Every row gives one point. Each copy is the shape, with its points in the same order, turned, moved and blurred by noise. Some copies are also mirrored. Which?
(in the rows, 128 means zero)

Shape (8 x 3):
[[125 135 100]
 [126 139 136]
 [136 101 108]
 [117 198 127]
 [130 161 106]
 [162  83  75]
 [103  82 103]
 [127 124 120]]
Copy 1 (8 x 3):
[[ 99 123 115]
 [134 129 131]
 [118  99  94]
 [ 96 161 173]
 [ 95 129 142]
 [104  63  88]
 [126 121  69]
 [127 119 116]]
Copy 1 is: mirrored
Copy 2, 8 rows:
[[123 142 107]
 [119 150 148]
 [152 131 119]
 [ 69 178 132]
 [106 167 108]
 [182 134  84]
 [147  93 117]
 [132 139 133]]
Copy 2 is: only turned

Shape (10 x 4):
[[ 93 130 105 151]
 [144 188  88 138]
 [125 129 133 143]
 [126 117 106 133]
 [155 112 120 100]
 [ 86 117 150 139]
 [ 75 137 106 155]
 [150 163 154  84]
 [ 68 121 162 138]
 [159 151 164 122]]
Copy 1, 10 rows:
[[119 172 130  98]
 [121 129  54 124]
 [132 139 134 132]
 [131 134 134  99]
 [129  91 139 122]
 [117 168 164 131]
 [116 189 126  99]
 [ 89  99 108 153]
 [101 171 172 137]
 [123 106 118 173]]
Copy 1 is: mirrored
Copy 2, 10 rows:
[[110  86 120 113]
 [ 93 157 104  73]
 [113 125 129 137]
 [136 120 122 114]
 [159 155 144 125]
 [112  96 154 146]
 [101  77 127 109]
 [112 183 183 108]
 [ 98  79 162 156]
 [105 176 143 146]]
Copy 2 is: only turned

Shape:
[[ 94 102  95 114 148 120]
 [127 103  63 100 145 130]
 [116 129 170 116 175 179]
 [117 110 124 180 113 117]
 [123 118 174 163 118 195]
 [ 98 112 135  83 129 111]
 [126 116 112 132 119  94]
 [155 139 169 142 118 121]
 [115 150 113 144 116 121]
 [ 95 110 134 133 130 185]]
Copy 1 (10 x 6):
[[ 87 134 110  81 118 130]
 [ 74 167  91 101 120 114]
 [134 149 182 109 148 170]
 [113  87 126 146  88 125]
 [158 135 168 155  99 184]
 [131 130 106  70 137 136]
 [109 107 105 114 120 107]
 [165 104 144 149 140 124]
 [131 125 140 114  89  90]
 [128 145 147 111  93 176]]
Copy 1 is: only turned
Copy 2 (10 x 6):
[[117 146 120 165 114 179]
 [117 163 136 140 144 198]
 [112 133 182 150  83 103]
 [ 97  90  91 120 102 155]
 [ 92 104 155  96  52 116]
 [159 156 115 158  98 148]
 [133 122  92 133 131 160]
 [137 102 118 103 115 103]
 [100 138  93 121 120 136]
 [ 94 140 150 128  61 148]]
Copy 2 is: mirrored
Copy 3, 10 rows:
[[122  84  92 142 127 114]
 [138  74  76 125 158 136]
 [ 90 147 138  96 130  71]
 [145  80 164 147  93 121]
 [ 97 136 190  99 115 117]
 [114 127  80 148 105 121]
 [160  97 113 145 106 127]
 [164 154 153 125  98 109]
 [145 109 146 169 125 120]
 [ 79 108 146 112 131 118]]
Copy 3 is: only turned

Shape, 12 rows:
[[135  69  76 135 113 144 135 102]
 [131 122 142 106 163 110 137 125]
 [114 128 125  98 131 133 150 153]
 [108 123  72 111 116 147  91 108]
 [176 129 122 106 145 107 148 122]
 [108 133 137 104 132 115 144 123]
 [151 102 137 155 150 110 131 188]
 [116 119 148  99 102 127 102 118]
 [134 129 149 103 152 162 130 100]
 [138 130 136 243 110 130 136 122]
 [125 114 143 234 105 126 131 103]
 [136 131 133  99 105 132 136 196]]
Copy 1, 12 rows:
[[115 162 146 100 195 156 157 134]
 [101  98 151 124 129 110 121 129]
 [114 114 139  85 110 134 129 139]
 [105 119  95  97 175 178 134 116]
 [126 120 173 122 137 121 108 101]
 [118  99 129 108 122 117 142 128]
 [116 140 173 141 111 149 101 180]
 [ 93 115 118 126 114 153 163 109]
 [ 76 131 122 111 134 103 124 106]
 [167 196  99 183 140 120 127 172]
 [152 187  99 188 151 118 152 170]
 [121 129 151  91  75 169 119 139]]
Copy 1 is: only turned
Copy 2, 12 rows:
[[153  93 164 167 177 110 125 121]
 [130 125 104 103 124 121 153 102]
 [166 120  99 129 126 145 150 133]
 [115  84 114 190 149 134 126 134]
 [145 144 118 130 127 134 135  71]
 [148 120 104 128 104 123 142 131]
 [145 169 108  94 179 152 131 132]
 [131  92 117 125 104 152 106 134]
 [120  98 139 122 108 148 170 110]
 [112 199 191 140 148 134 118 179]
 [111 177 198 135 140 116 113 181]
 [178 135  85 124 137 185 126 137]]
Copy 2 is: only turned
Copy 3:
[[122  93 114 115 154 137 122 219]
 [158 109 108 148 146 131  97 122]
 [148 141 129 111 156 118 110 134]
 [ 96 120 101 122 133  76 118 187]
 [173 106 144 155 121 131 104 146]
 [153 120 112 116 150 121 123 124]
 [124 145 145 141 151 175  61 134]
 [130 106 105  93 111 108 104 131]
 [176 128  72 123 125 121 108 144]
 [ 86 163 112 138 100 218 152 158]
 [ 87 140  95 129 102 219 148 161]
 [142 157 167  94 140 119  74 123]]
Copy 3 is: only turned
Copy 4 (12 x 8):
[[103  85 166 124 103 161 155 139]
 [133 116 100 145 151 126 146 110]
 [144 135 113 120 156 164 125 108]
 [129 105 180 162 117 166 105 102]
 [128 122  94 161 133 141 157 142]
 [158 130 118 125 138 132 131 108]
 [ 77 131  97 121 168 131 115 139]
 [157 149 159 138 146 114 138 123]
 [132 133 132 150 146 131 174  79]
 [ 55 145 129  88  78  79 123 132]
 [ 66 131 146  84  82  68 127 136]
 [134 167 109 117 169 178 105 131]]
Copy 4 is: only turned

Shape, 15 rows:
[[148 112 133 128 108 150 125 148 161 115 122]
 [ 98 128 115 107 102 145 117 153  97  92 141]
 [ 97 167  98 210 105 144 174 140 117 131 123]
 [208 138 115 106 122 154 115 151 220 133 122]
 [ 98 127 151 142  95  96 132 150  93 132 129]
 [146 117 145 127 183 131 124 146 108  94 120]
 [135 146 139 143 103 142 107  72 135 137 132]
 [131 132 133 106 165  10 141  80 118 134  97]
 [113 142 138 124 151 142 174 114  94 134 139]
 [119 160 156 105 180 128 115 134 120 111  92]
 [171 132 102 116  90 148 120 117 123 121 136]
 [120 126 111 146  92 155 137 153 119 132  72]
 [ 95 142 148 132 111 161 148 131 110  62 102]
 [ 92 110 131 155 106 133 143 154 135 125 120]
 [117 125 124 110 171 117 118 109 129 122 111]]
Copy 1:
[[140 117 119 175 123 133 143 124 166 133 122]
 [ 95 135 116 129  94 155 141 115 145 119 167]
 [ 90 171  97 182 153 174 158 179  98 176 159]
 [210 107  97 167 130 129 139 136 200 160  97]
 [ 81 116 129 144 111 125 142 123  91 143 138]
 [133 171 134 145 121  94  96 132 138 112 143]
 [149 117 128 153 167 175 116  95 115 159 147]
 [100 135  75 111 169  88  71  90  74 136  61]
 [126 180 136 117 151 145 144 130  98 128 124]
 [115 172 141 121 137  99  87 113 154 166 125]
 [165 119 104 149 114 178 129 119 131 129 131]
 [ 90 138 132 176 103 181 116 148 142 152 119]
 [ 89 192 123 168 106 155 139  95 148 140 153]
 [ 77 129 128 166 131 139 153 141 137 138 130]
 [115 146 122 120 157 120  93 121 142 123 116]]
Copy 1 is: only turned
Copy 2:
[[128 132 144  96 132 149 140 146 153 102 130]
 [ 97 110 117 151 141 153 137 163 101 108 109]
 [ 86 113 124 124 143 174 168  39 124 119 101]
 [134 176 160  61 137 159 121 145 180  74 188]
 [120 100 139 181 133 124 153 116 137 128 109]
 [143 166 148 133 154 127  97 137 116 108  82]
 [134  79 161 106 145 136 108 101 113 112 157]
 [137 155 155 163 133  12 109  87 115 134 151]
 [102 135 161 136 170 141 118 107 100 160 109]
 [ 99 150 170 143 157 111  71 127 130  96 100]
 [132 127 142 112 117 163 130 138 103 111 167]
 [ 91 118 135 121  85 162 130 110 145 119 106]
 [ 79 106 167 118 135 141 140 139  98  96  69]
 [105 109 122 125 136 138 153 116 156 126  93]
 [115 140 135 121 153  98  80 123 122 121 120]]
Copy 2 is: only turned
Copy 3, 15 rows:
[[104 140 135 145  79 125 126 130 109 116 131]
 [103 131 138 108 129 102  87 108 141 141 157]
 [ 85 153 138 172 189  96  95 145  59 125 118]
 [134 149  94 154  23 111 150 154  84  81 146]
 [111 144 158 109 162 112 120 133 141 128  98]
 [134 152 132 149 130 168 113 107 146  89 159]
 [105 131 111 115 134 120 173  93  79 121 124]
 [117 167  51 107 184 155 175 146 185  79  94]
 [115 108 129 135 180 142 130 140 116 109 163]
 [156 115 100 145 142 148 110  95 144  80 131]
 [ 94 152 117  94 100 113 132 128  85 106 157]
 [ 88 129 129 124 119 133  75 133  83 116 100]
 [ 72 104 143 152 142 115  88  83 130 101 139]
 [ 96 136 143 154 133 124 106 139 118 146 108]
 [133 135  81 135 138 157 131 112 138 115 138]]
Copy 3 is: mirrored
Copy 4, 15 rows:
[[146 108 137 159 175 142 121 149 134 126 136]
 [130 123 111 120 138 181 128 115  91 108 139]
 [136 195  89 158 103 141 144 168 132 132  72]
 [181  90 191 178 190 123  91 139 186 112 116]
 [100 142 113 153 121 137 128 160  69 105 145]
 [121 140 138 141 177 116 114  88  90 164 138]
 [137 103 146 211 114 151 154 126 108 135 109]
 [ 66 119 182 149 115  39 180  98  82 110 136]
 [126 148 141 140  95 137 132 112 104 171 126]
 [ 87 150 147 165 143 124 115  69 123 138 151]
 [151  93 165 154 139 162 123 137 112 123  87]
 [ 89 120 107 152 146 156 117 156 144 121  89]
 [103 158 119 143 159 195 164 121 120 149 135]
 [123 133  94 147 136 142 134 163 122 124 138]
 [115 115 133 158 135 106 137  78 115 135 135]]
Copy 4 is: only turned

Shape, 15 rows:
[[127 134 107 169 139 117 102 129 130 109 104 112]
 [127 149 124 154 155 107 112 192 130 140 130 149]
 [119  98 105 154 154 133 100 155 131 131 111 163]
 [127 138 133 157 156 151 106 121 128  93 185 154]
 [113  58 195 174 150 112 131 139 160 129 114 124]
 [136 114 111 172 155 132 106 105 142  83 129 158]
 [140 134 139  51 163 141 113 122 139 119 128 134]
 [121 126 126 119  61 161 122 141 111 140 110 130]
 [125 121 141 128 141  97 107 114 116 127 193 160]
 [138 107 130 157 148 139 198 101  82 107 101  59]
 [165  76 247 118 150 127 103 101 140 147 127 163]
 [132 120 108 168  89 133 163 152 139 133 109 155]
 [103 147 132 143 161 112 124 145  99  49 112 148]
 [112 141 115 157 151 130 128 105 142 116 124 129]
 [100 142 115 143 152 138 115 130 123 130 124 166]]
Copy 1, 15 rows:
[[130 143 126 123 122 160 136 153  99 165 106 135]
 [129 118 135  68 113 127 144 130 127 164 153 123]
 [143 143 166 107 143 131 119 116 115 173 134 152]
 [144 143 101 101 168 129  95 172 128 118 151 161]
 [ 80 110 149 120 143 105 159 108  84 123 101 211]
 [144 155 138 140 151 139 122 180 101 157 137 163]
 [141 109  75 165 120 151 125  93 170 147 159 160]
 [ 88 152 129 149 126 149  87  89 122 114 123  88]
 [147 120 128  99 116 127 102 151 162  96 130 170]
 [142 150  91 162 139 124 197 134  95 104  51 109]
 [ 95  26 116 161 143 108 114 109 107 106 130 213]
 [109 165 172 135 121 127 140 117  95 115 145 105]
 [122 140 128 124 158 117 154 174 179 169 116 126]
 [142 147 121 127 142 172 149 150 119 127 127 151]
 [141 131 145 113 159 159 129 128 143 136 142 137]]
Copy 1 is: mirrored
Copy 2:
[[121 137  92 172 123 116 139 103 126 137 155 140]
 [135  91 116 180 130 118 143  97 137 151  84 138]
 [156 113 116 181 154 114 143 140 128 159 137 138]
 [151 159 127 139 148  98  85 103 154 168 114 157]
 [129 147  48 158 164 149 141 177 174 131 101 150]
 [141 156 109 166 158 114 101 121 120 155 150 166]
 [154 111 112 115 103 124  74 151  93 142 104  94]
 [129 119 158 112  94 118 162 147 152 114 144 134]
 [142 137 132 121 151 155  97 105 152 195 107 132]
 [ 60 149  70 101 168  87 133 118 131  90 151  99]
 [141 150  57  88 131 154 120 214 131 182  69 170]
 [114 120 155 155 154 129 167 131 135  99 126 158]
 [ 92  96 105 175 132  93  64 118 144 148 142 154]
 [114 163 117 166 138 116 116 116 125 141 132 124]
 [127 130 138 176 131 104 119 134 131 168 120 124]]
Copy 2 is: mirrored
Copy 3, 15 rows:
[[147 128 104  99 121 105 144 150 160 139 157  95]
 [142 120 113 108 118 126  91 163 159 131 174 160]
 [114 133 116 115 140  79 125 137 168 137 161 145]
 [102 112 131  81 182 159 146 151 152 129 161 125]
 [116 164 201 104 107  93 146 168 143 184 141 137]
 [117 104 135  77 159  97 153 139 168 136 152 101]
 [152 125 152 174 185 131 119 129 115 106 144 110]
 [118 175  92 110 119 124 113 112 113 110  97 118]
 [133 110 142 111 166 167 160 142 161 131 125 167]
 [119 123 112 137 112 139 131 147 133 222 108  41]
 [158 173 233 104 168 125 139 104 109 178 136 159]
 [ 98 118 114  87  88 105 100 122 141 132 113 122]
 [149 122 122  95 176 118  96 189 187 136 129  87]
 [121 118 132 112 128 131 143 135 171 129 154  88]
 [117 133 122 118 145 127 115 126 184 119 153 122]]
Copy 3 is: mirrored

Shape (15 x 12):
[[170 123 148 170 163 136 140 118 130 100 162 116]
 [131 104 124 141 125 143 177  77 131  90 178 119]
 [140 117 157 185 109 133 148  94 116 113 155  99]
 [108 143  81 136 125  96 127 145 147 150 143 112]
 [108 140 124 147 168 160 101 161 166 138 123  93]
 [142 112 167 160 144 107 117 121 121  74 153 123]
 [129 123 129 100 160 149  74 152 138 166 142  80]
 [121 126  85 141  86 136 127 141 135 128 128 151]
 [140 132 115 141 129 112 118 116 152 169 146 147]
 [150 153 108 136  77 115 132 163 150 150 158 155]
 [136 130  59 143 108 115 124 160 121 159 175 132]
 [156 101 120 138 163 136  66 157 166 145 108  80]
 [148 158 128 121 182 151  85 134 134 142  86  78]
 [146  91 157 144 134 125 176 127 126 107 137 100]
 [110 140  81 146 115 125 122 162 119 179 135 173]]
Copy 1:
[[199 119 157 121 118 140 109 134 127 118 163 175]
 [195 124 118 106 149 150 118 108 100  77 118 179]
 [204 130 137 131 129 165 133 117 117 112 128 128]
 [101 114 135  83 148 141 163 122 143 113 162 139]
 [114 151 190  74 115 121 111 141 132 129 157 127]
 [203 139 128 126 119 118 132 152 110 113 176 144]
 [ 88 149 185 101 117 130 138 163  87 147 145 156]
 [110 132 105 105 103 141 146 121 163  92 121 151]
 [115  98 152 128 120 118 152 106 132 115 142 164]
 [113 124 142 130 108 146 180 126 174  73 143 167]
 [ 98  86 125  87 116 173 170 136 149 100 149 170]
 [122 151 186  88 107 104 143 164 132 185 138 156]
 [101 173 177 114 122 128  99 136 120 183 169 152]
 [189 135 138 130 167 136 115 159 129 110 122 153]
 [ 68  88 123 112  98 144 139 127 163  91 150 137]]
Copy 1 is: only turned
Copy 2 (15 x 12):
[[126 179 140 133 194 134  95 149 126 110 100 159]
 [108 159 114  83 169 154  80  98 108 113 104 149]
 [119 171 139 147 188 152 109  89 109 106 137 130]
 [129 132 110 125 125  92 135 143 102 134 175 165]
 [141 113 154 134 181 104 123 169 122 166 158 142]
 [103 167 148 137 170 109 118 136 125  99  88 124]
 [198 108 146 132 152  93 106 175 128 141 154 121]
 [ 96 137  80 149 138 114 108 133  95 147 152 132]
 [146 170 121 150 113 116  92 140 125 150 151 152]
 [107 168  84 153 118 124  96 160 105 127 178 131]
 [141 145  70 148 135  98 100 149  65 127 171 171]
 [173 103 148 175 174  75  94 166 168 143 137 151]
 [191 115 140 134 178 101 141 170 171 167 138 117]
 [112 141 131 128 152 166 118 124 142  98 108 146]
 [130 143  83 163 100 125 130 157  68 175 159 150]]
Copy 2 is: only turned
